Each row is a point. Two turns around zero, p and q, are shown by what they do to some points. Write where each new point lands after one turn and then the other. Backwards means that the second turn is done in reverse. Each puzzle has new turns, and all numbers are rounded.

Turn p:
-0.26	+0.41 -> +0.16	+0.46
+0.27	-0.40 -> -0.15	-0.46
+0.05	+0.15 -> +0.15	+0.05
-0.05	-0.16 -> -0.16	-0.06
Turn q:
+0.18	-0.27 -> +0.12	-0.30
+0.35	-0.17 -> +0.31	-0.24
-0.37	+0.20 -> -0.32	+0.27
-0.16	+0.25 -> -0.11	+0.28
Where do these land?
p, then q backwards: -0.37	-0.05 -> -0.31	+0.20
q, then p backwards: -0.04	+0.36 -> -0.26	+0.25
q, then p: +0.35	-0.17 -> +0.00	-0.39
q, then p: +0.30	+0.12 -> +0.24	-0.21
p, then q: -0.25	-0.26 -> -0.34	+0.11

Turn p:
-0.36	+0.34	-0.15 -> -0.13	+0.32	+0.38
-0.27	-0.08	+0.15 -> +0.21	-0.05	+0.24
+0.18	-0.40	+0.00 -> +0.03	-0.40	-0.18
+0.45	+0.14	+0.00 -> -0.11	+0.13	-0.44
Turn q:
+0.40	+0.59	-0.14 -> -0.38	+0.61	-0.14
-0.21	+0.11	+0.06 -> +0.12	+0.08	+0.20
-0.09	-0.38	+0.11 -> +0.19	-0.35	-0.07
-0.02	+0.06	+0.18 -> +0.16	+0.10	-0.03
-0.08	-0.38	-0.22 -> -0.11	-0.43	+0.04
Where do these land?
p, then q: +0.53	+0.27	+0.20 -> -0.56	+0.14	+0.24
q, then p backwards: -0.05	+0.13	-0.02 -> -0.09	+0.11	-0.02
p, then q: +0.25	+0.42	+0.10 -> -0.29	+0.34	+0.23
p, then q backwards: -0.15	-0.20	-0.11 -> -0.17	-0.15	-0.16
p, then q backwards: -0.21	-0.30	-0.25 -> -0.23	-0.22	-0.31
p, then q: -0.38	-0.33	+0.07 -> +0.29	-0.17	-0.39

Turn p:
-0.68	+0.00	+0.11	+0.16 -> -0.66	+0.25	-0.01	-0.03
+0.18	-0.22	-0.50	+0.13 -> +0.04	-0.47	-0.16	+0.32
+0.33	+0.34	+0.17	-0.02 -> +0.38	+0.12	-0.15	-0.28
-0.09	+0.03	+0.15	-0.12 -> -0.04	+0.12	+0.14	-0.10
-0.12	+0.25	-0.02	-0.19 -> -0.08	-0.05	+0.06	-0.32
+0.37	-0.40	+0.09	+0.05 -> +0.34	+0.03	+0.11	+0.42
Turn q:
-0.05	-0.10	+0.17	+0.18 -> +0.10	-0.17	+0.14	+0.12
+0.80	+0.36	-0.39	+0.10 -> +0.56	+0.71	-0.31	-0.15
-0.21	-0.33	+0.10	-0.23 -> -0.26	-0.34	-0.16	+0.09
-0.01	+0.22	+0.12	-0.10 -> +0.01	-0.01	+0.07	-0.26
-0.03	-0.16	+0.05	-0.05 -> -0.04	-0.14	-0.08	+0.07
-0.49	+0.01	-0.05	+0.09 -> -0.36	-0.06	+0.32	+0.11
Where do these land?
p, then q: -0.16	-0.13	-0.38	+0.14 -> -0.19	-0.07	+0.09	+0.40
q, then p backwards: -0.17	+0.14	-0.35	+0.16 -> -0.23	-0.19	+0.32	+0.04
p, then q backwards: -0.16	+0.16	+0.29	-0.05 -> -0.01	+0.32	-0.18	-0.07
p, then q: -0.18	-0.26	+0.45	+0.13 -> +0.11	+0.12	+0.47	-0.26
q, then p: +0.35	+0.29	+0.26	+0.07 -> +0.47	-0.10	+0.19	-0.10
p, then q backwards: +0.60	-0.07	+0.07	-0.11 -> +0.42	-0.02	+0.26	+0.36
q, then p: -0.28	-0.13	-0.34	-0.33 -> -0.54	-0.09	-0.06	-0.11

Turn p:
-0.14	-0.15	-0.19	+0.03 -> +0.05	-0.25	-0.03	+0.12
+0.28	+0.32	-0.43	-0.29 -> +0.08	+0.32	-0.38	+0.44
+0.22	-0.51	+0.48	+0.08 -> -0.51	-0.16	+0.04	-0.51
-0.08	+0.26	+0.09	+0.26 -> +0.31	+0.11	+0.11	-0.17
-0.28	+0.07	+0.06	-0.08 -> +0.06	-0.03	+0.28	+0.11
Turn q:
+0.41	-0.26	-0.18	+0.12 -> -0.03	-0.33	+0.05	-0.41
-0.59	+0.17	-0.06	+0.31 -> -0.40	+0.41	+0.24	+0.31
+0.19	-0.16	-0.13	-0.40 -> +0.10	-0.37	-0.30	+0.02
+0.27	+0.30	+0.18	-0.05 -> +0.42	+0.00	+0.14	+0.00
-0.28	-0.04	+0.20	+0.02 -> -0.09	+0.30	-0.13	+0.08
Where do these land?
p, then q: -0.04	-0.22	-0.30	-0.34 -> -0.42	+0.16	+0.16	-0.15
q, then p backwards: -0.24	-0.09	-0.11	+0.30 -> +0.08	-0.08	+0.29	-0.27
q, then p: +0.40	-0.29	-0.08	-0.13 -> -0.38	-0.19	-0.16	+0.25
q, then p: +0.29	+0.19	-0.23	+0.26 -> -0.38	+0.05	+0.21	-0.22
q, then p: -0.27	-0.22	+0.48	-0.03 -> +0.37	+0.26	-0.14	+0.36
p, then q: -0.40	+0.37	+0.30	-0.17 -> +0.47	+0.42	+0.08	-0.12
q, then p: +0.24	+0.24	-0.05	+0.12 -> -0.26	+0.13	+0.02	-0.22
